Every row gives one point. Each copy is the shape, with its points in the same order, stretched, turned, moved and blurred by noise. Say if it was mirrored as well.

Shape (6 x 2):
[[  2 103]
 [ 25 -21]
 [ 35 -18]
 [  2 -10]
 [  8  10]
 [ 28   5]]
Copy 1, 6 rows:
[[-90  66]
 [ -8 -41]
 [-15 -49]
 [ -4  -8]
 [-23  -1]
 [-28 -26]]
Copy 1 is: mirrored
Copy 2:
[[  1 -76]
 [ 15  22]
 [ 24  16]
 [ -4  11]
 [ -2  -5]
 [ 16  -3]]
Copy 2 is: mirrored
Copy 3:
[[-46 110]
 [ -5 -24]
 [-12 -23]
 [ 13  -2]
 [-10  17]
 [-21   5]]
Copy 3 is: mirrored
Copy 4, 6 rows:
[[-16 103]
 [-27 -27]
 [-32 -24]
 [ -5 -10]
 [ -1  12]
 [-32  -5]]
Copy 4 is: mirrored

Shape (7 x 3):
[[ 52   4  15]
 [ 37  13  16]
 [ -6  31   7]
 [-12  21   5]
 [ 48 -49 -80]
 [-30   4  10]
 [ 36  39  11]]
Copy 1, 7 rows:
[[  1 -30 -67]
 [ -5 -31 -47]
 [-23 -28   2]
 [-22 -16   2]
 [-25  88 -79]
 [ -7  -4  25]
 [-27 -49 -43]]
Copy 1 is: mirrored
Copy 2:
[[-17  37 -40]
 [ -3  37 -27]
 [ 31  21   0]
 [ 26  14   6]
 [-28 -76 -75]
 [ 15   9  23]
 [ 22  48 -31]]
Copy 2 is: mirrored
Copy 3 (7 x 3):
[[  3 -57  19]
 [ -4 -49  19]
 [ -3   0  16]
 [-14  -4   5]
 [ 39 -72 -92]
 [-27   3   4]
 [ 18 -32  35]]
Copy 3 is: only turned

Shape (6 x 3):
[[-33  60  48]
 [ 17  22  -4]
 [ 45  16  11]
 [-71   9  53]
 [ 46   5 -34]
 [ 18  -5  19]]
Copy 1 (6 x 3):
[[  8  68  48]
 [  6  32 -17]
 [ 28  41 -32]
 [ 23  23  76]
 [  1  15 -53]
 [ 35  21  -9]]
Copy 1 is: only turned
Copy 2:
[[-77  18  26]
 [-14  28  -5]
 [ -4  43  24]
 [-64 -47  15]
 [ 20  42 -19]
 [ -3   4  25]]
Copy 2 is: only turned

Shape (8 x 4):
[[ 30 -40 -56  65]
 [-39  -9   3 -47]
 [ 27 -15  38  65]
 [-12  -3   3  68]
 [ 32 -56  -1  56]
 [-14  42 -14 -49]
 [-34 -13  10  -7]
 [-61 -15  34 -35]]
Copy 1:
[[ 46  18 -60  47]
 [ 13 -35   9 -30]
 [-23  42 -19  35]
 [-15  -5 -37  41]
 [ 31  35 -18  54]
 [  0 -23 -26 -62]
 [  3 -23  -1  -1]
 [-10 -43  31 -10]]
Copy 1 is: only turned
Copy 2, 8 rows:
[[ 45 -46  15  17]
 [-40  57 -13  16]
 [-26 -36  31 -47]
 [-42 -57  10 -11]
 [ 22 -17  46  -7]
 [-32  36 -58 -18]
 [-44  21   1   5]
 [-74  51   5  12]]
Copy 2 is: mirrored

Shape, 11 rows:
[[-27 -48  20  15  18   8]
 [  1  -7  -1  -7  23  44]
 [-47 -30  40  62  29 -34]
 [ 41 -24 -26 -11   7  53]
 [ 27  -2   6  16 -24 -31]
 [ 10   3 -33 -35  25 -18]
 [-23 -82 -39 -25 -68 -14]
 [  6  -1 -24  12  19 -19]
 [ -3  -1 -36 -17 -87 -20]
 [-25 -12 -57 -18  75  -8]
 [ 11 -18   8 -26  33  25]]
Copy 1 (11 x 6):
[[ 13 -37  -1 -14  35   9]
 [ 27  13 -40 -11  40   1]
 [-40 -45  34 -43  12  47]
 [ 16  21 -56  33  57   0]
 [-50  -1  25  27  -4  -4]
 [-17 -26 -56  22  -2 -38]
 [ 18 -67  13  88 -25 -10]
 [-38 -16 -30  14  10   9]
 [-16 -11  19  71 -67  -6]
 [ -9 -71 -94  -8  20  -1]
 [ 17  -6 -40  -8  48 -34]]
Copy 1 is: only turned
Copy 2:
[[-27 -20   0  32  81 -19]
 [-16 -40 -54   7  43   5]
 [  7  41  32  62  95 -27]
 [-46 -69 -54  16  -6  25]
 [ -4  14  38   4  -8  29]
 [ 42 -42   1   2  17   0]
 [-57 -42  47 -10  -2 -56]
 [ 28  -9   3  32   7  -5]
 [-11  13  33 -50 -43 -24]
 [ 62 -59 -32  55  43 -49]
 [-10 -57 -26   6  61  24]]
Copy 2 is: only turned

Shape:
[[-38 -25 -32  -2 -43  -1]
 [-36  30  45 -42 -50  -2]
 [ -9   7  23  35   4 -29]
 [  3 -41  26  -8  22 -23]
 [-18  19 -45  23  37 -42]
 [-11 -59  47   1 -40 -30]
 [-32  21 -24  22 -17  19]
 [ 38 -51 -10 -59  -1  31]
 [-27  32  -9 -19  33  27]
 [ -8   2 -46  29  52 -46]
 [-34 -35  42  10  -1 -36]
 [ 41  29  14   4 -43 -58]]
Copy 1 (12 x 6):
[[-40 -90  -7  22  32   4]
 [-30 -68 -36 -66  29  90]
 [ -2 -15  25 -26 -16   0]
 [-21  35  37   4  35  21]
 [ 52 -39  22 -34  13 -81]
 [-93 -14  50  15  18  61]
 [ 20 -88 -30   0 -12  -2]
 [-23  42 -43  69  84  19]
 [ 82 -30 -35 -21  19  11]
 [ 51 -10  44 -18  16 -91]
 [-32 -19  69 -11   6  38]
 [-71 -12 -29 -76  12 -27]]
Copy 1 is: mirrored
Copy 2:
[[ -7 -26  -9 -29 -32   1]
 [ 35 -34 -12 -43  36 -23]
 [ 35  27  -9 -14 -13  -8]
 [ 28  15 -34  19   8  30]
 [-23  42 -33 -39 -22  19]
 [ 64 -24 -14  17 -21  11]
 [-16   9   6 -26  -8 -22]
 [-12 -19 -17  17  38  57]
 [-28  18 -25 -16  40  -8]
 [-24  55 -36 -24 -24  28]
 [ 48   3 -35  11 -21  -4]
 [ 54   6  21 -57   5  29]]
Copy 2 is: only turned

Shape:
[[ 61   4 -38  11  60 -51 -16 -14]
 [ -9 -16 -56  29  12  14 -29 -12]
 [  0 -46  16  11 -42  -3  30 -23]
 [-20   3   5 -58  81 -35  33 -75]
 [-22   6 -27  48 -22  -7 -12  38]
 [-46 -23 -27  -5 -39   2  20  15]
 [-13 -26   7  47  -4  -7 -24  41]
 [ 17  20 -12  17  41  -7  -8 -38]
 [-20 -44 -34  26  19   3 -25  21]
 [-13 -34 -17  40 -14  27  50  31]
 [ 50  11 -45   0  45 -22 -46  20]
 [ 41  20  -3 -43  71   3 -18 -35]]
Copy 1, 12 rows:
[[  43  -20   16   20   38   26   56  -41]
 [  24    4   31   52  -25   47   -8   14]
 [ -35  -30  -51   24  -13  -17  -28  -14]
 [ -23  -53   39    2  -24  -21   63 -120]
 [ -19    3   10   20   18   21    6   59]
 [ -56   -9    7    1   -6   29  -33   13]
 [  11  -41    7   16    9    2    1   63]
 [  33   -3   12   37  -12  -13   40  -31]
 [  19  -40   28   15  -15   47  -12   36]
 [ -23    6  -40  -19  -30   27    8   31]
 [  73   -3   35    8   42   30   10    0]
 [  75  -16   33   -1    2  -31   19  -70]]
Copy 1 is: only turned
Copy 2:
[[ -47    5    0   35  -27  -69  -55  -26]
 [ -17   18  -26   12   35   -5  -27    4]
 [ -16  -33  -33  -23    7  -19   21  -33]
 [ -61   49  -24  -45 -121  -40  -40  -62]
 [   5  -14   27  -21   66    9  -12    2]
 [  24   32    5  -46   37   16    8  -20]
 [ -25  -43    5  -24   39    3    4   44]
 [ -52   -9   -1   20  -37   -5  -29  -28]
 [ -27    5  -24  -21   35   -7  -12   39]
 [ -13   -5   32    3   50    5   69  -13]
 [ -16    9    8   39  -13  -30  -53   15]
 [ -39   12  -29   42 -100  -14  -40  -14]]
Copy 2 is: mirrored
Copy 3 (12 x 8):
[[ 97  85 -26  30  15  23  12  15]
 [ -7   2 -69  11  17  -1  15   7]
 [  2 -36  11  -4   0 -26  41 -18]
 [ 14  45  26  36   9  67  50 -51]
 [-17 -21 -46  -3  -7  -5  13  59]
 [-63 -20  -6  -4  11 -18  36  17]
 [  0 -32 -43  42   0 -24  29  47]
 [ 45  20 -30  23  -7  35  -2  -3]
 [-12 -10 -62  41  20 -21  53  20]
 [-33  -3 -28   2 -38 -43  60  26]
 [ 56  65 -36  38  15   5 -18  35]
 [ 49  62   1  49  -4  37 -24 -27]]
Copy 3 is: mirrored
Copy 4 (12 x 8):
[[ 50 -58  67  46  18 -27 -23 -50]
 [-13  15  37  46  13  -7 -51  18]
 [  8  -1 -48 -34 -17  -4  -7  64]
 [-28 -22  -3 -70  37 -79 -40 -74]
 [-12  47   4  69  26  23   2  18]
 [-14  66 -36   3  23  10 -27  22]
 [  2  42  11  52 -12  -4  29  31]
 [-24 -46  25  11  15 -16 -28 -21]
 [  4  45  40  41   9 -33 -19  18]
 [ 10  32  13  -3  47  -3 -11  71]
 [ 41 -18  77  56  -1  -3 -23 -52]
 [  9 -51  68 -31  -7 -19 -26 -67]]
Copy 4 is: only turned

Shape (14 x 8):
[[ 32 -74 -27 -36  19  23  14  28]
 [-18 -55  15  35 -18  53 -19  37]
 [-60  23 -43  62  50  38 -35 -31]
 [  6  18  47  48  29 -24   9 -22]
 [-19  13 -27 -19 -46 -51 -17  14]
 [-67 -72  52   2 -12   0  -4  50]
 [ -9   4  -5  39  25  53  -3 -28]
 [-55  27 -54  17  23  21  31   4]
 [ -3  23 -45 -36   0 -20  24  25]
 [ 19  16  44  -7  11  44 -23  10]
 [-23 -39  23  39  28 -10  35 -33]
 [-21 -79  43   5 -46 -22  31 -13]
 [ 39   0 -34 -19 -46 -51 -22 -45]
 [ 38 -33  -9  50  -6 -17  13 -34]]
Copy 1:
[[-26 -22  36  -3   0 -59  44  15]
 [ -6 -22  14  47 -63 -53 -26   6]
 [ 51   6 -63  50  33  -8 -41 -11]
 [ 73   8 -29 -27 -28  30  12 -20]
 [-79  28  16 -24  -1   5 -29  -1]
 [-35  68  28  23 -83 -71  -3 -19]
 [ 54 -24 -21  39   6  -3  -7 -25]
 [  0  51  -7  66  52  24  -7  19]
 [-38  40  42  -1  39  16  11  26]
 [ 38 -10  37   1 -33 -11 -18 -24]
 [ 41  13 -41   7 -23  -6  50 -39]
 [-38   7   4   9 -73 -33  44 -55]
 [-46 -45 -12 -62  15  13  17 -24]
 [ 25 -58 -38 -19 -18  13  41  -3]]
Copy 1 is: only turned
Copy 2, 14 rows:
[[  9  69 -59 -20   1  34  30   5]
 [-47  44  14 -31 -38  44  25  37]
 [-88 -39   1 -17  -7  37 -28 -65]
 [-47 -50   2  29  29  -2  35  34]
 [ 41  15  16  52 -13 -51 -43  21]
 [-49  45   1 -38 -51 -43  38  59]
 [-54  -9  11  -4   2  49  12 -33]
 [  0 -28 -12  15 -45   8 -15 -72]
 [ 66  -2 -19  33 -11 -18 -15 -18]
 [ -5  -6  44 -19  39  24  23  48]
 [-71  -5 -28  22 -25  -7  49 -15]
 [-41  68   1  41 -58 -32  49  31]
 [ 26  34   5  79  27 -26 -37  -5]
 [-43  14 -27  56   1  32  22   4]]
Copy 2 is: mirrored

Shape:
[[-31 -13 -79  -5  41   7  46  -8   8]
 [ 13 -23  -9  31 -48  -9 -25 -39 -44]
 [ 26 -13 -75   9  35   0  -4  -4  45]
 [ 31  15 -45 -18 -57  12 -49 -27 -63]
 [-55  19  31 -49  68 -12 -17  35  10]
 [  3  14 -31   3 -26  19 -20 -54 -32]
 [-62  -5  26 -23  37  -5 -17  42  12]
 [-37   7  14 -36 -19  27   0  25  26]
 [ 71  -1 -15  10 -32  25   6 -42 -59]
 [-49   6  20 -41  39   8 -34 -19  31]
 [-17  33 -65  40  46   8  11  16  24]
 [ -1  14 -68  -7  22 -48  25  -6  30]
 [ 26  37  -6   4 -47   2  -7 -52 -26]]
Copy 1, 13 rows:
[[   4    9  -50   82  -57  -25   92  -41   -9]
 [  -8  -35  -74  -10  -44    9  -14  -35   52]
 [  -2   21  -26   61  -44   41   74   20  -14]
 [  -1  -12 -110  -17  -16   61   35  -33   33]
 [  22   37   15   53   77  -23   24  -49  -25]
 [  18  -24  -67   -5  -36   25   50  -51   42]
 [  12   50   10   43   48  -38   -4  -47  -12]
 [  26   38  -10  -16   16  -16    0  -38  -26]
 [ -46  -55  -67  -32  -51   46   15  -42   21]
 [  55   12    8   37   35   14   26  -45   -4]
 [ -17   57  -11   47  -20  -25  107  -10   19]
 [  33  -10  -49   58  -25  -25   85   20  -14]
 [  21  -44  -61  -48  -19   10   33  -28   34]]
Copy 1 is: mirrored
Copy 2:
[[-29  42 -50  22  -2  31  22 -25  14]
 [ -4 -18  21 -31 -68  -1 -22 -13   3]
 [ 16  19 -50  22  13   1 -23 -24  11]
 [-29 -48  11 -51 -47  23 -28 -37  49]
 [-29  -7 -11 -30  63   9  39  44  -4]
 [-22 -24  13 -22 -33  25  -1 -47   9]
 [-24  -4  -1  -4  42  -4  35  56  14]
 [-15   3  26  -2  40   3  23   7  53]
 [ -6   8  35 -38 -63  57 -51 -35  -6]
 [  2 -21   3 -11  48   3  50  10  -3]
 [-52  20 -35  34  18  -9  -8 -18  -4]
 [-12  38 -56 -21  12 -18   6 -30  28]
 [-19  -1  39 -49 -35   8 -15 -53   7]]
Copy 2 is: only turned
Copy 3 (13 x 9):
[[ -4 -75 -27 -22   4  -7   7 -26 -51]
 [-73  41 -16  16  -9 -32  30 -38  25]
 [ 19 -58 -10  15 -39 -16  31 -10 -32]
 [-44  58   8  10 -31   2  21 -74   1]
 [ 49  -6  69   6  49  40 -83   5  -7]
 [-29  14 -23   9 -17 -18  10 -66  27]
 [ 24  10  26  14  47  28 -68  20 -16]
 [ 27  24  -9 -12  -8  37 -61  27  -2]
 [-70  18   8   3 -49  18  51 -43  44]
 [ 39   3  23  25  10   9 -80 -13  21]
 [ 54 -63 -38   5  17 -15  45 -25 -27]
 [ 17 -56  12 -34  -8 -33  18 -16 -42]
 [-21  28  -9 -12 -29 -17  20 -51  52]]
Copy 3 is: only turned
Copy 4:
[[-19  47  -1  43 -15 -20  59  23 -30]
 [ 35  -3  45 -10  -4 -52  -2  48  71]
 [ 15  41 -25  59   4  24  48  23  15]
 [ -4 -13  33 -12   1 -34  53  56 118]
 [-67   7 -24 -25  28 -31 -13 -53 -15]
 [ -9  27  37 -15 -14 -25  25  57  72]
 [-53  -8  -9  -3  29 -41 -36 -28 -19]
 [-57 -16  32   2   3  -2 -21  -7  12]
 [ 55  -7  58 -40  -4   8  57  64  62]
 [-61  48   9  -6  40 -22 -28 -27  21]
 [-26  38 -48  21 -40   0  22  44 -19]
 [ -6  37 -22  38 -46  -4  60 -14  17]
 [  5  12  48 -41 -43  -8  20  38  83]]
Copy 4 is: mirrored
